Every row gives one point. The points of each table are mixes of a few directions, plus a little noise. How many directions does each table use, and how many do they share? Where both have some left over, give the other angles between the two spaces (their principal angles), to ten degrees, smallest first.
(in the rows, 128 means zero)

First (7 x 2):
[[103 130]
 [ 46 133]
 [138 127]
 [156 126]
 [153 127]
 [167 125]
 [133 128]]
Second:
[[144 165]
 [128 128]
 [103  71]
 [137 148]]
Directions: first 1, second 1, shared 0; angles 70

First (5 x 4):
[[ 93  93 126 167]
 [ 96  96 126 164]
 [137 137 129 117]
 [174 173 131  77]
 [140 140 129 114]]
Second (6 x 4):
[[148 156 131 154]
 [159 155 180 141]
 [131  77 111  77]
 [156 118 137 112]
 [ 84 129 102 141]
 [ 89 133 107 143]]
Directions: first 1, second 3, shared 0; angles 50

First:
[[200 181 169 115 133 107]
 [105 111 115 132 127 134]
 [ 97 105 110 134 126 137]
 [ 74  88  98 137 124 143]
 [150 144 140 124 129 122]
 [188 173 162 117 132 110]
 [ 82  94 102 136 125 142]]
Second:
[[109 115 113 123 121 137]
 [110 116 118 130 126 134]
 [146 142 138 125 130 123]
 [122 119 144 161 150 116]
 [193 179 149  92 115 120]
 [164 149 181 174 168  94]
 [ 68  88  66  95  93 165]
 [112 117 114 123 121 136]]
Directions: first 1, second 2, shared 1

First (7 x 8):
[[124 113 140 156 135 135 114 121]
 [128 128 128 128 128 128 128 128]
 [132 145 115  96 120 119 145 137]
 [132 143 115  99 121 120 143 136]
 [115  70 175 238 155 158  69  98]
 [127 126 130 133 129 129 126 127]
 [138 171  94  47 108 105 171 150]]
Second:
[[125 128 134 130 136 125 138 130]
 [148 130  89 116  77 146  60 116]
 [113 126 158 137 167 114 180 137]
 [123 127 138 131 141 123 145 131]
 [114 126 155 136 164 115 175 136]
 [118 127 147 134 154 119 162 134]
 [155 131  75 112  58 153  35 112]]
Directions: first 1, second 1, shared 0; angles 90

First (11 x 11):
[[122  97  92 114 166  87 204 103 106  83 130]
 [127 149 134 122 123 170  71 147 148 149 142]
 [111 116  69 142 152 148 158 168 126  95 153]
 [121 131 116 134 148 141 122 168 133 117 160]
 [131 155 146 112 111 174  54 123 152 164 125]
 [127 151 141 119 131 164  68 154 149 148 153]
 [138 120 157 142 107  90 154 110 114 133 104]
 [138 128 153 136  96 115 128 101 123 146  94]
 [136 137 157  86 133 125  97  74 136 147 115]
 [126 118 134 152 150  92 166 177 115 102 161]
 [132 105 112 149  90 103 187  83 106 123  69]]
Second:
[[134 128  53 149 146 127  98 172 155 137 148]
 [ 95 153 205 111 138 122 169  67 130 138 109]
 [147 113  80 138 122 131 106 161 139 125 144]
 [123 120  78 134 129 122 112 153 167 109 132]
 [111 139 187 110 125 126 164  74 146 136 122]
 [153 104 136 121  98 136 123 136 105 110 127]
 [154 133 197 122 120 144 148  96  61 167 134]
 [107 135  88 139 146 117 105 165 122 102 109]]
Directions: first 4, second 4, shared 0; angles 40, 70, 70, 80

First:
[[128 141 118 145 120 118 139 132 133 133 129 123]
 [127 209  66 235  76  62 195 154 157 160 135 100]
 [128 112 140 108 138 141 115 123 122 122 127 134]
 [129  82 163  66 158 166  90 112 112 110 125 144]
 [128 124 130 123 130 131 125 127 127 127 128 129]
 [127 162 102 174 106 100 157 140 140 141 131 116]
 [128 112 140 107 138 141 115 123 122 122 126 134]
 [129  81 164  65 158 167  89 113 111 110 125 145]]
Second, 9 rows:
[[130 127  70 153 123 123 167 126 151  95  95 156]
 [102  98 157  74 153 118 113 136 127 179 126 140]
 [107 120 175  99 134 129 121 128 121 159 131 134]
 [145 159 155 172  80 155 128 109 129  81 127 124]
 [155 147 112 156 103 102 120 138 151 115 122 104]
 [142 148  72 182  81 136 134 122 147 110 124 136]
 [ 90 113 136  89 185 124 135 139  84 198 167 122]
 [159 153 161 151 123 121 141 125 135  59 112 104]
 [123  87 118  77 169 144  92 128 106 155 147 131]]
Directions: first 1, second 6, shared 1

First:
[[168 113 193 111 152 105  85 219 218 136 141  41 103  69]
 [105 137  92 137 115 141 152  77  78 123 120 177 142 161]
 [126 129 125 128 127 129 130 124 124 128 128 132 129 130]
 [129 128 129 128 129 127 127 130 130 128 128 126 127 127]
 [108 135  96 136 116 140 149  84  84 124 121 171 140 157]
 [126 129 125 129 127 129 130 124 124 128 127 132 129 130]
 [153 118 169 118 143 113 101 185 185 133 136  73 113  91]
 [107 136  94 136 116 140 150  81  81 124 121 174 141 159]]
Second, 11 rows:
[[152 167 107 117 161  98 151 124 148 173 116  99 159 126]
 [139 106 157 134  98 169 109 107 108  78 186 141 115 134]
 [104 120 130 162  72 193 155 126 133 129 104 139  99  52]
 [ 96 104 138  89 143  94 125 128 135 116 145 139 175 185]
 [114 102 127 136 127 127 130 133 115 112 116 129  74 136]
 [ 84 168 127 174 105 209 163 197 149 145 104 120  82 101]
 [152 101 132 121 147  88  79 118  98  98 135 140 104 162]
 [145 175 110 121 146 108 130 137 150 175 106 121 191 111]
 [143 121 128 135 137 110  85 136 108 114 119 142 111 139]
 [164 152 115 117 136 108 139  96 140 160 127 114 174  98]
 [115  93 136 102 135 105 140 105 124 109 150 124 126 163]]
Directions: first 1, second 6, shared 0; angles 70

First (11 x 18):
[[142 115 142 150 142 110 169 119 125 160 155 162 160 116 145 141 124 103]
 [ 97 130 110  95 107 144  72 163 146  78 111  91  93 153 121  86 120 165]
 [151 140 138 151 155 144 117 165  90 158  96 103 152 133 119  92 125 131]
 [ 91 139 125 127 126 132 118 111 142  73 141 163 119 155 125 165 148 149]
 [172  92 137 134 116 202 120 145  88 180 107 120 152 118 103  72  76 135]
 [ 89 157 116 114 135  51 130 123 178  80 150 120  97 135 156 162 166 119]
 [155 121 135 144 134 161 147 129  69 178  95 134 162 111 114 138 130 123]
 [ 66 122 113 101 113  64 138 132 183  69 171 154 111 144 171 152 148 130]
 [140 118 116 104 103 138 132 120 107 155  99 102 118  99 120 134 129 124]
 [121 148 127 129 135  79 142  90 172 107 159 134 104 123 138 166 149 110]
 [184 124 147 158 141 183 123 111 109 170 124 123 141 121  93 100  93 121]]
Second:
[[ 94  89 130 127 129  75 151 166  67 125 106 139 146 144 188  72 141 109]
 [169 118 118 109 101 203 129 124 130 187 115 114 145  86  84 155  99 144]
 [111 134 117 109 116 148 108 146 146 110 125 121 124 133 117 137 126 154]
 [102  98 135 129 117 101 144 100 149  90 172 174 118 147 157 119 119 115]
 [ 96 155 122 129 151  69 148 169 190 115 173 144 154 132 158 170 150 131]
 [145 121 133 133 117 117 140  49  84 127 101 125  87 114 123 138 147  96]
 [147 160 130 140 142 147  89 113  83 118  68  80  93 137  98 108 149 133]
 [112 134 146 161 165  67 138 136 143  98 162 150 133 161 165 100 136 107]
 [155 169 128 138 148 162 100 151 145 145 115  93 134 125  91 136 124 149]
 [149 100 121 108  95 191 134 125 145 165 143 140 147 102 101 142  89 144]]
Directions: first 6, second 6, shared 5; angles 90

First (11 x 24):
[[163 163  69 126  37 156  86 104 114  95 103  99  57 116 139 145 113 109
  130  98 134 157  52  50]
 [ 56 154 138 153 198  97 165 171 122 165 187 181 164 108 113 136 160 182
  147 144  99  61 177 139]
 [ 87 148 127 154 164 115 133 165 122 134 135 145 154 123 148 142 161 155
  141 129 119  90 181 127]
 [154 112 128 116 124 121 126 110 137 112 106 116 127 134 126 113 112 113
  119 129 132 158 117 139]
 [188  89 146  99  85 152 111  86 138 120 104  92 110 148 115 116  95  85
  110 125 150 179  91 149]
 [ 85 163 115 138 125 133 142 150 113 156 179 158 115 107 113 145 140 157
  143 130 111  83 112  96]
 [ 88 124 161 131 150 146 144 162 118 160 152 144 155 132 147 138 153 137
  136 142 136  85 163 140]
 [159  98 155 142 142 126 106 116 140 128 113 107 151 149 120 134 136 116
  122 121 136 144 178 177]
 [165 104 137 134 150 102 117 100 147 121 123 117 139 139  92 120 115 125
  119 122 120 158 150 176]
 [100 167  81 122 109 124 141 145 113 100 110 141 104 106 164 119 126 137
  133 130 123 123  83  61]
 [163  85 154  92 121 136 139 103 141 117 100 109 135 146 132  98  98  93
  109 142 148 170 105 157]]
Second:
[[139 106 143 117 114 148 121 130 126 111  92 111 132 137 155 116 115 105
  119 144 152 140 144 126]
 [130 138 147 119 105 133 115 118 125 116 154 143 118  95  74 136 102 158
  159 200 118 141 166  98]
 [117 142 104 144 150 109 139 132 130 149 146 136 128 136 128 132 147 132
  119  81 113 108  98 143]
 [106 131  88 169 156 110 131 142 118 144 145 141  92 131 104 107  85 127
   78  89 119  55 136 129]
 [136 155 153  98 113 122 135 109 141 132 159 138 163 109 113 166 190 161
  197 153 105 193  99 127]
 [143 139 147  94 128 127 145 117 146 136 117 113 183 149 184 161 226 123
  176  87 124 200  59 160]
 [133  87 121 143 130 150 120 146 117 112  68 104 107 156 172  88  76  77
   63 113 168  88 158 132]
 [121 129 121 142 126 126 119 131 120 125 143 139 102 112  91 119  83 139
  116 156 123  98 162 109]]
Directions: first 5, second 3, shared 1; angles 80, 90

First (10 x 32):
[[153 130 123 135 120 142 150 153 166  94 171  89 154 110 132 163 107 124
  170  66 102 189 203 116 105  88 197 138 101 114 104 163]
 [ 89 116 151 142 118 144 130 133 162 162 139 107 110 148 131 136 157 141
  146 134 162 144 125 159 121 139 125 134 101 153 114 142]
 [143 111  95 142 121 128 133 124 116 107 116  97 144 144 139 149  69 129
  114 165 109 112  99 148 130 101 137 107  67 106 125 125]
 [140 130 129 114 139 106 129 118 102 117 116 163 129 117 120 108 137 123
  112 130 128 105 130 115 134 138 114 130 177 128 150 113]
 [177 178  93 108 140 150  96 149 102 117 124 128 144 110 131 117  99  97
  119  98  64 149 108  57 144 123 137 105 123  79 118 123]
 [104  87 128 137 136 109 139 129 117 148 106 128 113 176 119 112 147 136
  113 183 173 103  85 176 137 155 103  99 102 142 161 121]
 [133 163 137 102 136 125 108 115 105 134 122 171 133  88 121 100 151 107
  113  93 111 124 148  88 121 135 118 144 214 114 122 118]
 [ 97 136 151 138 114 147 119 118 155 153 137 119 110 124 138 140 141 145
  139 132 143 128 122 139 126 131 113 152 119 155 104 130]
 [150 123 128 117 144  95 135 120  98 105 109 174 113 131 120 109 135 143
  110 156 135  81 101 112 163 156  88 130 163 155 175  97]
 [ 94 106 145 144 113 134 142 122 158 143 142 103 130 132 131 145 138 134
  143 123 154 145 159 171  99 112 150 140 114 136 106 149]]
Second (10 x 32):
[[141 154 114 136 109 146 111 103 125 109 123 116 133  99 150 158  63 142
  117 145  88 100 104 112 137  96 113 153 103 125  97 111]
 [144 159 112 138 105 148 108  96 124 105 123 112 133  94 156 166  50 145
  116 150  78  93  99 107 137  89 110 159  98 125  91 108]
 [129 129 127 129 128 129 127 128 128 128 129 128 128 127 128 128 127 129
  128 127 127 128 127 127 128 128 129 130 127 128 127 128]
 [136 144 119 134 114 140 117 111 126 116 126 120 131 110 145 147  86 137
  120 139 101 109 112 117 133 107 119 144 112 127 108 117]
 [133 136 123 131 121 133 122 120 126 120 126 124 129 117 136 139 106 132
  125 133 114 118 119 121 130 117 123 136 120 127 116 123]
 [111  96 145 118 153 106 149 162 132 153 134 143 123 163  98  89 210 109
  141 104 181 165 159 151 119 170 145  95 160 130 169 149]
 [144 157 112 137 105 148 109  97 124 107 122 114 133  95 155 164  52 145
  115 149  80  94  99 108 136  89 111 158  99 126  91 109]
 [118 109 138 122 141 116 140 146 130 143 131 137 125 148 111 107 174 118
  135 115 157 149 145 141 123 150 138 109 146 128 151 139]
 [121 114 134 124 139 119 136 142 129 138 131 132 127 143 115 112 163 121
  135 119 149 143 141 138 124 145 136 114 141 128 144 137]
 [102  81 153 113 165  97 159 177 134 165 136 150 119 180  84  70 249 101
  148  94 206 182 173 161 114 189 154  80 174 132 186 159]]
Directions: first 6, second 1, shared 1

First (9 x 32):
[[144 144 113  99 128 113 161  86 161 139 138 129 160 111 136 152 106 108
  127 150 139 110 136  90 163 115 117 149 132 158 138 114]
 [157 131  73  87 113 134 126 127 174 172 177  85 199 133 121 179  85 123
  118 147 145  89 129  51 133 129 147 149 190 177 132  98]
 [111 108 118 153 156 108 131 136 136 137 109 138 151 134 134 137 126  95
  155 106 127 108 135 121 111 135 146 125 121 103 151 102]
 [114 107  99 115 157 151  83 178 140 123 124 123 132 167 126 102 146 117
  111  96 120 117 117 163 113 116 119 114  77 147 119 135]
 [167 150 134 153  80 161 205 141  57 208 159  98 133  80 126 151 122 182
  142 166 126 168 108 134 135 153 128 118 124 141 129 100]
 [118 136 183 165 114 131 142 126  70 104 103 152  63 110 129  95 159 158
  135 129 115 175 124 184 124 136 116 111 102  89 119 154]
 [100 113 131 119 156 113  76 128 160  74 106 148 111 159 128 105 139 103
  119 101 126 112 138 138 118 114 127 128 125 113 123 152]
 [106 138 195 169 126  70 153  56 120  76  86 175  88  95 135 130 128 112
  162 136 131 139 156 114 132 139 141 138 174  55 145 140]
 [135 125 106  91 121 171  74 173 133 119 152 105 115 162 117 102 141 155
   85 120 123 134 111 157 123 114 110 119 108 169  96 158]]
Second (9 x 32):
[[126 122 128 143 104 142 142 175  92 150 131  96 136 135 113 149 113 145
  160 135 121 127 126 108  85 162 154 130 185 116 143  94]
 [116 128  97 112 155 137 123 161 134 123 126 109 149 167 109 122 120 108
  131 125 118 112 140 141  92 156 123 132 119 145 115  95]
 [143 170 128 104 133 105 193  63 144 123 133 134 146 106 124 142 104 110
  130 174 133 127 155 114 154 144 102 153 126 151 120  99]
 [137 161 134  58 104 152  92 120 147  66 147 112  91 157 107 102 125 156
   79 157 125 138 134 136 139 120  92 146 153 177  84 168]
 [119 113 173 158  95 104 102 117 117 105 115 140  98 112 132 139 126 143
  149 118 133 132 128  92 116 124 164 128 211  72 147 157]
 [137 123 156 190 130  80 194  55 122 172 111 171 147  56 162 162 126 107
  164 130 142 133 130 100 170 114 148 121 115  79 171 117]
 [133 151 127 129 158 122 152  95 129 124 127 146 123 122 129 103 142 118
  107 139 127 146 141 179 145 137  95 121  57 139 101 128]
 [136 116 134 121  89 160 103 168 105 140 143 107 111 131 128 128 133 165
  121 125 126 138 101 122 125 113 136 122 152 140 131 150]
 [107  69  77 137 182 146  52 198 160 150 118 139 154 167 149 102 161  95
  110  51 125  99  98 164 124  82 134  97  36 136 143 148]]
Directions: first 5, second 6, shared 4; angles 30

First (9 x 32):
[[128 128 126 128 129 128 128 127 129 128 130 127 126 130 127 129 130 128
  129 128 127 129 128 128 127 128 129 128 127 129 128 126]
 [122 131 111 130 134 129 131 118 138 132 135 123 118 141 118 136 159 120
  138 124 124 130 124 133 117 125 138 122 124 125 127 111]
 [142 121 169 127 116 125 122 147 105 116 113 140 152  96 151 111  57 146
  106 138 139 126 135 118 151 134 106 139 137 135 131 168]
 [127 128 125 128 128 128 129 126 129 129 130 126 126 130 127 129 132 127
  129 128 127 128 128 129 126 128 130 127 126 127 128 127]
 [104 140  58 130 149 133 139  94 166 149 154 107  87 180  90 160 249  97
  166 109 110 132 116 147  89 120 166 110 113 115 123  60]
 [136 125 149 127 122 126 126 138 117 122 120 134 140 113 140 119  92 137
  117 134 134 126 132 122 140 130 115 134 132 132 129 148]
 [118 133  99 128 137 130 132 113 143 137 139 118 110 151 111 143 180 115
  145 120 120 130 123 136 110 124 145 120 122 122 126  98]
 [138 124 155 127 119 126 124 142 113 120 117 136 145 106 144 116  79 141
  113 134 136 126 133 120 144 132 112 136 134 134 129 155]
 [138 123 158 127 118 125 123 143 111 120 117 137 146 105 144 115  75 141
  111 135 136 126 134 120 145 131 111 136 135 134 130 158]]
Second:
[[128 124 177 177 128 134  93 103 155 116  94 153 125 119 170 120 103 131
  107 147 164 110 165 131 138 103 108 106 145 105 113 185]
 [129 130  99 100 128 124 148 143 112 136 148 113 130 133 104 133 142 126
  140 117 107 138 106 126 122 142 139 141 118 142 137  95]
 [128 131  93  94 127 124 152 146 110 137 152 110 131 134  99 134 145 125
  143 115 103 141 101 126 121 145 142 143 116 145 139  89]
 [127 124 180 180 128 134  92 101 155 115  94 155 124 119 172 119 102 132
  107 147 165 109 166 132 138 103 107 105 145 104 112 187]
 [128 130 107 108 128 125 143 139 117 133 141 118 130 132 110 132 138 127
  137 120 113 135 113 127 124 138 137 137 122 137 135 105]
 [128 129 123 123 128 127 131 130 125 129 131 125 128 129 124 129 131 128
  131 126 125 130 124 128 127 131 130 130 126 131 130 122]
 [129 131  91  92 129 124 154 146 109 137 153 110 130 135  97 135 147 125
  144 114 101 141 100 125 121 146 143 144 115 145 140  86]
 [128 124 163 163 128 132 105 110 146 119 105 146 125 122 157 122 110 131
  114 141 153 115 154 130 134 111 114 113 140 112 117 168]
 [128 128 118 118 128 127 135 133 122 131 134 123 129 130 120 130 133 126
  133 125 121 132 121 127 126 133 131 132 125 132 131 117]]
Directions: first 1, second 1, shared 0; angles 60
